Each row is a point. The last column is the point's height on a tilted bowl or saddle (a function of degree 2), plus a little noise. Count its main directions that bend up, bend down and stay straight.
In the rows, zero is written as 128.

Points (10 x 3)
array([[ 32, 175, 106],
       [197, 141,  26],
       [131,  81, 112],
       [112, 189, 123],
       [125,  70, 103],
       [113, 109, 152],
       [138, 124, 137],
       [128, 118, 145],
       [120, 105, 146],
       [ 94, 113, 162]])
Directions: 0 up, 2 down, 0 straight

Points (16 x 4)
array([[168,  22, 138, 188],
       [122, 121, 141, 110],
       [149, 150,  85, 139],
       [120, 123, 145, 108],
       [158, 186,  74, 153],
       [103, 125,  96,  83],
       [186,  77, 179, 190],
       [160, 113, 186, 152],
       [102, 132,  88,  78],
       [170, 202, 134, 144],
       [116, 108, 154, 114],
       [118, 120,  66, 103],
       [ 72,  81, 103,  80],
       [174, 107, 141, 174],
       [178,  92, 161, 179],
       [157, 105, 112, 155]])
Directions: 1 up, 0 down, 2 straight

Points (24 x 5)
array([[170, 122, 176, 196,  58],
       [ 60, 128, 166,  81, 119],
       [125,  86,  85,  83, 116],
       [148, 157, 140, 146, 134],
       [228, 170, 100, 199,   7],
       [129, 139, 152, 141, 139],
       [145, 184, 156,  95, 158],
       [ 76,  80, 139,  84, 140],
       [102, 149, 137,  58, 123],
       [112,  80, 156, 160, 132],
       [174, 162,  63, 141,  74],
       [135, 102, 121, 110, 135],
       [178, 171, 122, 131, 121],
       [ 71, 150, 150,  96, 129],
       [123, 126,  76, 119, 114],
       [ 48, 113,  31, 182,  41],
       [ 67, 102, 115, 125, 136],
       [152, 130,  94, 127, 116],
       [170, 187, 140,  71, 136],
       [185, 119, 138, 117, 101],
       [126,  96, 163, 138, 132],
       [137, 106,  91, 111, 123],
       [104,  91, 111, 147, 144],
       [ 71, 159, 158, 135, 127]])
Directions: 1 up, 3 down, 0 straight

Points (44 x 7)
array([[ 92, 194, 116, 156, 177,  66, 149],
       [152, 130, 161, 106, 153, 138, 158],
       [196, 157, 139, 209, 164, 180, 173],
       [121, 131, 152,  75, 127, 156, 167],
       [115, 134,  95, 120, 103,  80, 142],
       [ 50, 203,  92, 122,  75, 145, 166],
       [102, 143,  90,  95, 195, 104, 184],
       [ 99, 188,  88, 139, 142, 106, 143],
       [115, 204, 107,  98, 136, 179, 185],
       [ 70, 205, 100, 123,  98, 117, 150],
       [171, 112,  72,  83, 159, 137, 172],
       [161, 167, 151, 128, 114, 114, 144],
       [121,  86, 105,  50, 141, 115, 189],
       [ 76, 196, 180, 126, 204,  60, 198],
       [106, 162, 110, 188, 105,  94, 126],
       [133, 112, 126, 132, 131, 111, 143],
       [129,  90, 161,  90, 183, 176, 173],
       [124, 207, 154, 103, 133, 128, 166],
       [126, 161, 140, 180, 102, 157, 144],
       [184,  89, 115,  99, 203, 101, 189],
       [ 89, 131, 142,  54, 106, 146, 180],
       [ 79, 137, 123, 147, 121, 122, 143],
       [183, 153,  57, 120, 129, 138, 156],
       [149,  66, 150, 152,  60,  82, 169],
       [ 70, 140, 122,  89,  99, 185, 173],
       [159, 160, 129, 111, 192, 115, 173],
       [158, 120, 115,  81, 101,  71, 165],
       [159, 156, 110, 156, 186, 128, 154],
       [ 72, 101, 148, 193, 127, 219, 190],
       [174, 169, 196, 136, 104, 132, 163],
       [ 79, 168, 162, 121, 106, 122, 153],
       [184, 129,  65, 123, 163,  74, 166],
       [149, 116, 125,  98,  98, 101, 150],
       [137, 146, 106, 180, 100, 126, 132],
       [162, 104, 126, 147, 113, 131, 140],
       [141, 121, 118,  57, 139, 159, 176],
       [181, 150, 106, 139,  43, 136, 143],
       [138, 131, 115, 189, 109,  89, 133],
       [ 73, 149,  82,  98, 116, 149, 166],
       [171, 119,  88, 122, 138, 249, 184],
       [150,  96, 159,  86, 120, 132, 162],
       [155, 101, 124, 103,  53, 157, 151],
       [137, 100,  98, 135, 121, 130, 141],
       [ 92,  74, 197, 136,  85, 131, 177]])
Directions: 5 up, 0 down, 1 straight

Points (69 x 9)
array([[147, 105,  98, 175,  99, 151,  85, 104, 126],
       [175, 174, 176, 105, 133, 182, 178, 165, 173],
       [131,  46,  52, 115, 110, 125, 144, 173, 106],
       [ 87,  77,  67, 108, 146, 117,  86, 199, 128],
       [ 78, 151, 120, 174,  79,  59,  73, 131, 181],
       [115, 158, 148,  93, 131, 114, 162,  78, 177],
       [ 91, 105, 119,  73, 125, 137, 100, 114, 146],
       [161, 131, 185, 196, 183, 180, 137,  70, 177],
       [107, 175, 177, 194, 171,  76, 148,  64, 219],
       [107, 110, 153,  70, 169,  86, 160, 150, 156],
       [ 70, 127, 148, 132, 116, 153, 153,  89, 156],
       [ 73, 163, 156, 108,  76, 137,  92, 131, 178],
       [110, 151, 151, 165, 100, 116, 113,  69, 174],
       [156, 131, 104, 115, 130, 119, 110, 154, 130],
       [147,  96, 101,  80, 222, 125, 167, 128, 135],
       [121, 103, 100,  96, 140,  77, 108, 170, 140],
       [118,  60,  55, 161, 162, 119, 132, 119, 112],
       [136, 108,  84, 167, 144, 179, 115, 119, 116],
       [146, 115, 184,  79, 146, 162, 128, 109, 152],
       [122, 154, 126, 204,  56, 158, 118, 147, 149],
       [ 65, 152, 187, 144, 201,  69, 166,  87, 217],
       [194, 154, 156, 157,  29, 181, 168,  81, 195],
       [161, 207, 114,  96, 160, 151, 163,  84, 187],
       [158, 168, 184, 215, 143, 158, 169, 183, 174],
       [125, 152, 123,  92,  85,  86, 222, 131, 179],
       [168, 112, 112,  84,  99, 111, 128,  71, 155],
       [ 82, 153, 143, 138, 169, 129, 134, 114, 157],
       [139,  98,  70, 113, 112, 175,  71, 136, 123],
       [133, 161, 110,  96,  80,  44, 181, 118, 195],
       [195, 101, 141, 105, 173, 133, 155, 111, 134],
       [212, 181, 185, 137, 104, 145, 198, 114, 200],
       [202, 112, 156, 165, 148, 102, 129,  97, 151],
       [155,  84, 133, 122,  62, 161,  70,  62, 154],
       [ 96, 158, 166,  82, 109, 115, 112, 187, 171],
       [105, 132, 115, 120, 107, 127, 127, 165, 129],
       [174, 103, 117, 121, 189, 155, 158, 155, 120],
       [124, 147, 130, 159,  93, 148, 154, 178, 134],
       [ 64, 181, 100, 122, 138, 114, 116, 107, 176],
       [116, 143,  74, 123, 143, 101, 106, 117, 145],
       [124,  91,  90, 139, 148, 113, 171,  81, 127],
       [ 65, 150, 137, 109, 165, 122, 140,  99, 170],
       [126, 136, 150, 106, 174,  51, 133, 190, 170],
       [ 21, 112,  92, 123, 169,  92,  78,  85, 194],
       [178,  63, 187, 125, 133, 194, 149, 140, 129],
       [130,  97, 121, 126,  91, 172, 171, 113, 123],
       [175, 116, 182, 130, 125, 162, 161, 100, 148],
       [208, 144, 166, 146, 142,  70, 171, 146, 174],
       [133, 155,  76, 188,  90, 183, 196, 169, 143],
       [111,  84, 120, 137,  72,  41, 105,  72, 178],
       [161, 152,  94, 176, 160,  72, 113, 215, 159],
       [102, 114, 131, 192,  70, 105,  92, 105, 150],
       [195,  57, 174, 138, 139, 142, 122, 200, 126],
       [115, 195,  84, 181, 121, 157,  98, 160, 153],
       [ 58, 113, 133, 146,  96, 136, 132, 168, 132],
       [124, 140, 109, 169, 106, 162, 215,  64, 163],
       [112, 136, 162, 130, 120, 115, 134,  77, 164],
       [170, 157, 153, 127, 131, 115, 116, 138, 153],
       [117, 166, 149, 118, 163, 177,  84,  95, 169],
       [143,  95,  60, 102, 107, 141, 105, 139, 120],
       [143, 110, 134, 150,  34, 112, 131, 146, 140],
       [113, 127, 164, 135, 159,  75, 113, 104, 167],
       [ 98, 153, 139, 123, 181, 118,  78, 158, 159],
       [138, 101, 116, 224, 114,  42, 139, 133, 159],
       [159, 170, 106, 157,  99, 118, 150,  62, 171],
       [146, 144, 127, 145, 144, 187, 117, 119, 135],
       [157, 143, 103, 129, 100, 120, 211, 118, 148],
       [153, 195, 170, 101, 199, 100,  72, 128, 207],
       [135, 124, 138, 164, 134, 126, 196, 141, 133],
       [ 42,  97, 104, 143,  82, 219, 188,  78, 169]])
Directions: 8 up, 0 down, 0 straight
